Each wall is flat, endless, passes through zero and stands at right angles to its row. A trip goes straight from one point to another. Which walls does it cross, in order?

Walls:
(1): [0.87 0.27]
(2): [-0.18 -0.26]
(3): [-0.12  0.09]
Trips:
[0.00 0.50] to [-0.11 -0.23] -> 1, 2, 3
[ 0.45 -0.21] to [-0.02  0.17] -> 3
[0.06 0.00] to [-0.27 -0.39] -> 2, 1
[-0.16  0.17] to [-0.32  0.17] -> 2
[ 0.24 -0.38] to [-0.26 -0.05] -> 1, 3
[ 0.41 -0.09] to [ 0.05 -0.24] -> 2, 1
[-0.36  0.49] to [ 0.10 -0.23] -> 2, 3, 1
[0.03 0.34] to [-0.41 -0.14] -> 1, 2
[-0.28 -0.22] to [0.18 0.06] -> 3, 1, 2
[-0.28 -0.17] to [ 0.50 -0.22] -> 3, 1, 2
[-0.01 -0.09] to [-0.19 -0.44] -> none

Walls:
(1): [ 0.45  0.11 -0.21  0.20]
(2): [-0.17 -0.33 -0.52  0.07]
(3): [ 0.44  0.50 -0.21 -0.55]
(4): [-0.39 -0.32  0.11  0.39]
(5): [ 0.26 -0.42  0.21 -0.16]
Trips:
[-0.23  0.17 -0.20 -0.21] to [-0.56  0.43 -0.15  0.21] -> 4, 3
[ 0.03  0.37 -0.04  0.15] to [-0.11  0.40 -0.13  0.00] -> none
[-0.24  0.03  0.16  0.10] to [ 0.02 -0.11 -0.19 -0.10] -> 2, 5, 3, 4, 1
[ 0.26 -0.16  0.07 -0.23] to [ 0.41 -0.04 -0.54  0.16] -> 2, 5
[0.13 0.36 0.64 0.00] to [-0.23  0.67  0.36 -0.78] -> 5
[-0.42  0.11  0.42  0.02] to [ 0.08  0.02 -0.27 -0.17] -> 3, 4, 2, 1

Walls:
(1): [ 0.21 -0.43 -0.47  0.48 -0.05  0.22 -0.04  0.13  0.11]
(2): [ 0.33  0.32  0.32  0.47  0.26 -0.36 -0.10 -0.11  0.23]
(3): [-0.33  0.26 -0.32 -0.27  0.24 -0.51  0.03  0.20 -0.20]
(4): [ 0.20 -0.16  0.08 -0.09  0.09 -0.44 -0.17 -0.44 -0.04]
(5): [-0.20 -0.13 -0.02 -0.09 -0.35 -0.27  0.05 -0.42 -0.30]
Trips:
[ 0.45  0.31 -0.49  0.25  0.09 -0.07  0.19 -0.18  0.12] to [-0.26  0.15  0.24  0.13  0.64 -0.16  0.51 -0.21 -0.10] -> 1
[ 0.06  0.08 -0.19 -0.09 -0.21  0.22  0.07 -0.16  0.00] to [-0.09 -0.32 -0.01  0.16  0.12 -0.28  0.01 -0.25 -0.16] -> 4, 3, 2
[-0.32 -0.04  0.17 -0.54  0.10 -0.49 -0.52  0.05  0.25] to [ 0.33  0.16 -0.64  0.01 -0.17 -0.07  0.54 -0.21 -0.43] -> 1
[ 0.08  0.18 -0.31  0.13 -0.10  0.58  0.42 -0.48  0.03] to [-0.16  0.05  0.13  0.50 -0.24 -0.13 -0.63 -0.07  0.45] -> 2, 5, 4
[-0.05  0.12 -0.25 -0.25 -0.21  0.03 -0.12  0.18 -0.39] to [ 0.14 -0.12 -0.27 -0.40 -0.54 -0.07  0.21 -0.24  0.99] -> 1, 3, 4
[ 0.43  0.14 -0.06 -0.41 -0.59 -0.03 -0.41 -0.26 -0.06] to [ 0.27  0.17  0.31  0.03 -0.06 -0.28  0.16 -0.29  0.01] -> 2

Walls:
(1): [ 0.24 -0.31 -0.22  0.43  0.31 -0.15  0.04  0.33  0.49  0.02  0.03  0.12]
(2): [-0.18  0.08 -0.53  0.15 -0.03 -0.30  0.33  0.33 -0.38  0.27  0.11  0.13]
(3): [-0.11  0.40 -0.03 -0.25 -0.20  0.12  0.32  0.52 -0.48  0.16 -0.37  0.20]
(4): [-0.61  0.13 -0.38 -0.30 -0.34  0.07  0.40  0.02  0.27  0.37  0.10 -0.11]
(5): [ 0.14 -0.13  0.60 -0.32 -0.10  0.21 -0.04  0.11 -0.40 -0.09  0.40  0.41]
(6): [ 0.26  0.28 -0.42 -0.04 -0.38  0.35 -0.16 -0.18  0.51 -0.38 -0.23 -0.85]
(7): [-0.27 -0.13 -0.27  0.13  0.46 -0.01 -0.03 -0.52  0.11 -0.13  0.28 -0.46]
(8): [-0.08  0.22  0.17  0.08 -0.55  0.09 -0.15  0.07 -0.06 -0.01 -0.21 -0.17]
Trips:
[ 0.14  0.26 -0.25  0.41  0.21 -0.81 -0.49  0.32 -0.25 -0.25 -0.19  0.36] to [-0.08  0.05  0.50  0.34 -0.30  0.00 -0.45 -0.09 -0.34  0.55 -0.15 -0.18] -> 8, 1, 5, 2
[-0.15  0.40  0.17 -0.06 -0.06 -0.51  0.31 -0.24 -0.26 -0.57  0.03 -0.26] to [-0.08 -0.14 -0.19  0.38  0.11  0.09  0.25  0.26  0.55  0.29 -0.01  0.62] -> 4, 6, 8, 1, 7, 3
[-0.24  0.01 -0.06  0.42  0.30 -0.13 -0.18 -0.01  0.18  0.09 -0.29  0.05] to [-0.11 -0.31 -0.21  0.06 -0.13 -0.18  0.15  0.10  0.50  0.07 -0.09  0.30] -> 4, 7
[-0.15  0.53 -0.30  0.14  0.09 -0.23  0.51  0.10 -0.55  0.34 -0.27 -0.25] to [-0.15 -0.47  0.19  0.54 -0.11 -0.21  0.49  0.26 -0.07  0.20 -0.28 -0.17] -> 1

Walls:
(1): [-0.03  0.25  0.26  0.21 -0.27 -0.33  0.04  0.16 -0.11  0.00  0.26 -0.07
 -0.22  0.06  0.01 -0.24  0.10 -0.13]
(2): [ 0.43  0.34  0.14  0.07  0.10 -0.24 -0.42  0.18 -0.48 -0.26  0.06 -0.12
 -0.21  0.12  0.33 -0.28  0.16 -0.14]
(3): [-0.62 -0.24 -0.13 -0.39  0.11  0.32  0.25 -0.08  0.38  0.35 -0.07  0.25
 -0.14 -0.31 -0.14  0.19 -0.32 -0.33]
(4): [-0.15  0.00 -0.07  0.02  0.02  0.12 -0.13 -0.14  0.19  0.00 -0.14 -0.32
 -0.28 -0.01  0.28  0.01  0.03  0.59]
(5): [ 0.39 -0.16 -0.32 -0.09 -0.22  0.25  0.24 -0.62 -0.03 -0.04  0.39  0.04
  0.47  0.29 -0.09  0.55 -0.13 -0.43]
(6): [ 0.09 -0.22 -0.28 -0.07  0.15 -0.09  0.00 -0.24 -0.06 -0.51  0.09  0.05
  0.19  0.01  0.27  0.29 -0.31  0.15]
(7): [ 0.09 -0.09  0.11  0.06 -0.07 -0.04  0.19  0.05  0.39  0.18  0.54  0.15
 -0.03 -0.03  0.17 -0.13 -0.39  0.06]
Trips:
[-0.12  0.13 -0.04 -0.37 -0.16  0.28  0.25 -0.33 -0.43  0.11  0.13 -0.56
 -0.07  0.31  0.10  0.61 -0.16 -0.38] to [-0.15  0.09 -0.39 -0.27  0.16  0.24  0.12 -0.23 -0.20 -0.23  0.18  0.50
  0.15 -0.10 -0.02  0.27 -0.55  0.37] -> 7, 4
[-0.14 -0.37  0.18  0.12 -0.51  0.74 -0.12 -0.19  0.02 -0.22 -0.06 -0.22
 -0.17  0.15 -0.06 -0.11  0.24  0.52] to [-0.81 -0.12 -0.20 -0.02 -0.01  0.25  0.50  0.30 -0.38  0.21  0.12 -0.30
 -0.34  0.37 -0.05 -0.24 -0.35 -0.29] -> 3, 1, 7, 4
[-0.27  0.14  0.14  0.43 -0.51  0.08  0.00  0.06 -0.40  0.06 -0.17 -0.17
  0.12 -0.27 -0.43  0.13  0.12 -0.04] to [ 0.18  0.19  0.09 -0.14 -0.55  0.41 -0.14  0.08 -0.22  0.09  0.41 -0.20
  0.12 -0.08  0.30  0.07 -0.17 -0.17] -> 5, 2, 7

Walls:
(1): [-0.04  0.26 -0.09 -0.23 -0.08  0.19  0.13 -0.18 -0.53  0.26 -0.05 -0.45
  0.14 -0.03  0.09  0.20  0.05 -0.14 -0.35 -0.34 -0.10 -0.18 -0.40  0.36]
(2): [ 0.08  0.52 -0.07 -0.27  0.37  0.55 -0.03  0.03  0.07  0.10  0.31 -0.19
 -0.43  0.29  0.11 -0.33  0.28  0.30  0.07 -0.36  0.48  0.36 -0.22  0.10]
(3): [-0.32  0.45  0.24  0.20 -0.12 -0.21 -0.07 -0.53  0.42 -0.25  0.33 -0.21
  0.19  0.09  0.09  0.23 -0.12 -0.16 -0.16  0.49 -0.51  0.62  0.45  0.36]
(4): [ 0.01 -0.03  0.19 -0.15  0.01 -0.49 -0.08  0.05 -0.16  0.05 -0.31  0.17
 -0.12 -0.35 -0.14 -0.47  0.59 -0.01  0.06  0.26 -0.01  0.04  0.44  0.18]
(5): [ 0.17  0.05 -0.42 -0.92  0.32 -0.50  0.04  0.23  0.23  0.23  0.08  0.14
  0.04  0.24  0.32  0.05 -0.15  0.19 -0.07  0.15 -0.23  0.30  0.28  0.47]
(6): [ 0.46  0.03 -0.03 -0.12 -0.13  0.46 -0.26  0.11  0.01 -0.11  0.21 -0.16
  0.49 -0.15 -0.28 -0.30  0.05 -0.13 -0.08 -0.86 -0.10 -0.35 -0.62  0.39]
(7): [ 0.10  0.02 -0.15 -0.38 -0.03 -0.19 -0.17  0.04 -0.18 -0.28 -0.07  0.15
 -0.44 -0.27 -0.03  0.05 -0.23 -0.26 -0.63  0.40  0.06  0.53  0.12  0.14]
(8): [-0.04 -0.41  0.04  0.26 -0.07 -0.04 -0.12 -0.27  0.27  0.18 -0.02 -0.22
  0.34  0.13 -0.52  0.10 -0.18  0.23 -0.48 -0.06 -0.01 -0.01  0.08  0.01]
Trips:
[-0.24 -0.25 -0.61  0.01 -0.10 -0.40 -0.33 -0.15 -0.33 -0.04  0.25 -0.17
  0.02  0.38  0.23  0.58  0.19  0.56 -0.14  0.20 -0.27  0.15 -0.29  0.12] to [-0.17 -0.07 -0.18 -0.33 -0.27 -0.16  0.10 -0.37  0.34  0.36 -0.22 -0.18
  0.36  0.20 -0.23  0.29 -0.35 -0.55  0.15  0.16  0.29 -0.14  0.72 -0.24] -> 1, 7
[ 0.16  0.14  0.13 -0.15  0.76  0.56 -0.51 -0.33 -0.45  0.51  0.13 -0.14
  0.04  0.11 -0.44  0.35  0.24 -0.06  0.34  0.37  0.28 -0.09 -0.43 -0.23] to [-0.21  0.39  0.69 -0.14 -0.12 -0.04  0.02  0.14 -0.34  0.77  0.02 -0.38
  0.15  0.04 -0.29 -0.11 -0.02  0.33  0.44 -0.39  0.14 -0.04  0.38  0.13] -> 8, 4
[ 0.08 -0.18 -0.14  0.52 -0.10 -0.03  0.05  0.02 -0.24  0.15 -0.24  0.59
 -0.17 -0.20  0.63 -0.13 -0.18  0.39 -0.17 -0.48 -0.35 -0.24 -0.06  0.15] to [ 0.14  0.02  0.06  0.06 -0.26  0.00  0.07 -0.08 -0.28  0.02  0.40 -0.25
 -0.15  0.31  0.52  0.29  0.04 -0.18 -0.03  0.42 -0.21 -0.10  0.14  0.32] -> 6, 5, 3, 7
[-0.26 -0.37 -0.43  0.07  0.47  0.26 -0.29  0.25  0.23 -0.20 -0.01  0.13
 -0.17  0.14 -0.34  0.41  0.36  0.05  0.26  0.17  0.04  0.32  0.04  0.48] to [-0.68 -0.36  0.17 -0.23  0.28  0.06  0.04 -0.19 -0.16 -0.17 -0.21  0.44
  0.00  0.46 -0.22 -0.07 -0.21  0.09 -0.36 -0.30 -0.14  0.02 -0.22  0.23] -> 4, 3, 1, 6, 2
